Each row is a point. Two turns around zero, p and q, are shown by what they do to some points. Write where each new point lands after one turn and then the other. Backwards means that the second turn is done in reverse. Each puzzle has new turns, and all numbers are rounded.

Turn p:
[ 52 -20  24] => [ -6 -21 -57]
[-45  25 -13] => [10  8 51]
[-4 20 58] => [  4 -61   8]
[ 42 -30 -34] => [ -5  39 -48]
[-73   2 -10] => [-21  12  70]
[ 28   3 -25] => [ 18  23 -24]
Turn q:
[ -8 -55 -10] => [ -3 -42  37]
[-75  51 -30] => [-64 -11 -70]
[ 36  19 -20] => [ 40   5 -21]
[31 -9 29] => [21 25 29]
[16 -5 31] => [ 6 25 24]
Where do these land?
q, then p: [-25 -35  38] => [-20 -44  30]
q, then p: [-15 -55   4] => [-45 -35  -1]
p, then q: [ 47  47 -13] => [67 -5 -7]
q, then p: [-23 -23  -5] => [-31  -6  10]
q, then p: [ 16  66 -22] => [45 55 -6]

Turn p:
[ 10  13  -6  31 -30   2] => [-10  28   1 -33  13   3]
[ -7   7  17 -24  14  30] => [ 11 -29  17  -2 -21 -19]
[-19  22  -2 -31  22  -8] => [-15 -21 -14  20 -27 -18]
[ 14  -6 -20  35 -21  -2] => [-12  30   8 -16  27  14]
[ 11  13  28 -18  32  -7] => [ 21 -19 -17  16  -4 -33]
[ 15 -29 -15   0 -45 -18] => [ -4   2 -14 -19  24  50]
[-33  10  24 -19  25   4] => [ 13 -11  -1  19 -42 -18]
[ 34 -28 -49  15 -21  -7] => [-27   6   9  -2  55  35]
[-25  -3  23  10  23   6] => [ 22  12  11  17 -25 -12]
Turn q:
[-17 -52   5 -28 -12 -10] => [-47  10  -6  21 -35  -3]
[32 29 14  6 29  3] => [ 44 -28  -1 -14  -3   3]
[-20  45  30 -11 -22 -35] => [ 24  25  60  -1  -8 -18]
[-19 -13 -25  18  -2 -20] => [-10  18 -15  20  18 -23]
[ -7   1  -1 -24   3  21] => [-4  5  1  2 -9 31]
[ 24  -8 -18   6  -5  -2] => [ -8 -25  -7   8  15  -4]
[ 7 -2 -5 33  9 42] => [  1  -6 -32 -36  23  13]
Where do these land?
p, then q: [  1 -76  -8   5 -17 -17] => [ 12 -24 -38 -52  10  39]
p, then q backwards: [-20  -3   9 -14  -7   5] => [  8  -4  16 -17  11   4]
q, then p: [ 25   1 -10   1  10 -18] => [12 13  0 12 22 15]
p, then q: [ 35  20 -16 -13  -3 -11] => [  5  18 -26  33 -10  -1]
p, then q: [-16  14 -15  24 -16  45] => [  4  19  40 -13 -36   7]
p, then q: [-27  19 -12  11  -2  -6] => [-1 24 24 -3 15  0]
p, then q: [ -3  12 -19  -5  19   6] => [ -2  21  -2  -3  -4 -22]
p, then q: [  5  13  71 -10  18  -5] => [-13 -58  16  33  16 -24]

Turn p:
[-27  18  14  34  19   6  -7 -30] => [-22  10  -8  47 -14 -16 -22   3]
[-11 -12 -36  -5  -7  11 -15  61] => [  4 -36 -32 -18  49  19  15 -10]
[ 29   0  52   2  18   9  36 -19] => [-20  19  33 -11 -30 -14  -5  50]
[32 43 36 -7  5 -9 32 -9] => [-33  25  45  -6 -25  24   6  21]
[ 26  -7  17  16 -20   2  28  -4] => [ -6  20  33 -17  12 -17  -5  16]
[-16  -9 -12 -27 -25  24 -30  14] => [ 34 -42   0   8  15   8   8 -11]
[-35   5  34  20  -1 -53   1 -34] => [  9  48  -6  25 -23  11 -55  -2]
[ 23  13 -11   2 -12   5  22 -17] => [ -8  19  26  -2   1 -10  22  -7]
[ 15 -17 -30  -2  14   4 -50  10] => [ -1 -40 -26 -19  -6 -14   2 -36]
[-37 -34 -64 -34   9   1 -18  27] => [ 43 -23 -65  -5  22   9  34 -23]
Turn q:
[-20  35  33 -43  -6 -10 -12  38] => [ -7  -3 -49 -13  15 -27  -7 -51]
[-10 -25   0  14  33  14 -37 -42] => [ -8  -5  41  23  19  50  10 -12]
[-14  17  -3 -59  11 -36  27  10] => [-53  -2 -33   4  11 -37 -27  -6]
[-37  -2   1  14  20  48 -11 -43] => [  4  25  38  11  -6  52 -25 -27]
[ 26  24   1  13 -45 -25   0  10] => [ 20 -28 -39 -15 -25  -8  11  21]
[ 51  -8   7  10 -17   7  16   4] => [  5   5   0 -34 -13  -5  32  32]
[ 34 -16 -34  53  18  14   3   1] => [35 17 27 10 11 15 18 54]
[  2 -36 -42   5   2  21  -9  -9] => [ 10 -10  50  -4  15   4 -16  22]
[  0 -15  22  26 -26 -13  18  22] => [ 20  -2  -2   6 -33 -29  26  -1]
[-31  28  15 -33   9 -19   5   8] => [-25   3 -34  12   5 -13 -21 -32]
Where do these land?
q, then p backwards: [ 20  35  10 -16 -37  18 -11  -8] => [ 14 -23  -4 -23  20 -31 -19  29]
q, then p: [-28   8 -40  -4  15 -12  -2  54] => [-38   3 -30 -28 -26  -2 -27 -36]
p, then q: [-12  20  -9  29  14   8 -18 -12] => [ 14 -11  11  35 -14  15  -8   1]
p, then q: [ 36 -21   1  14 -27  35  -8 -13] => [-39 -15  -7  21  -5 -17  38 -11]
p, then q: [ 28   3 -22   2 -29 -44 -11 -43] => [-34 -18 -32 -16 -28  50   2  -3]
p, then q: [ -7  -1  -6 -18  -7   3  16  -1] => [  0  18  -7 -11  -2  -5   6  12]
q, then p: [-23 -29  54 -10 -19  24  73  25] => [ 26  55  52  23 -11  51 -22 -33]
q, then p: [  5 -19   2  17  15 -23 -43  19] => [-22  24 -16 -22  -6 -33   1  27]
q, then p: [-33 -12  -4 -30  -1   1  18 -30] => [ 24 -13  -1  35  -4   1 -36  -7]
q, then p backwards: [ 14  16  14  15  76 -10 -13   9] => [-41  27 -39  17 -10   2  49  15]
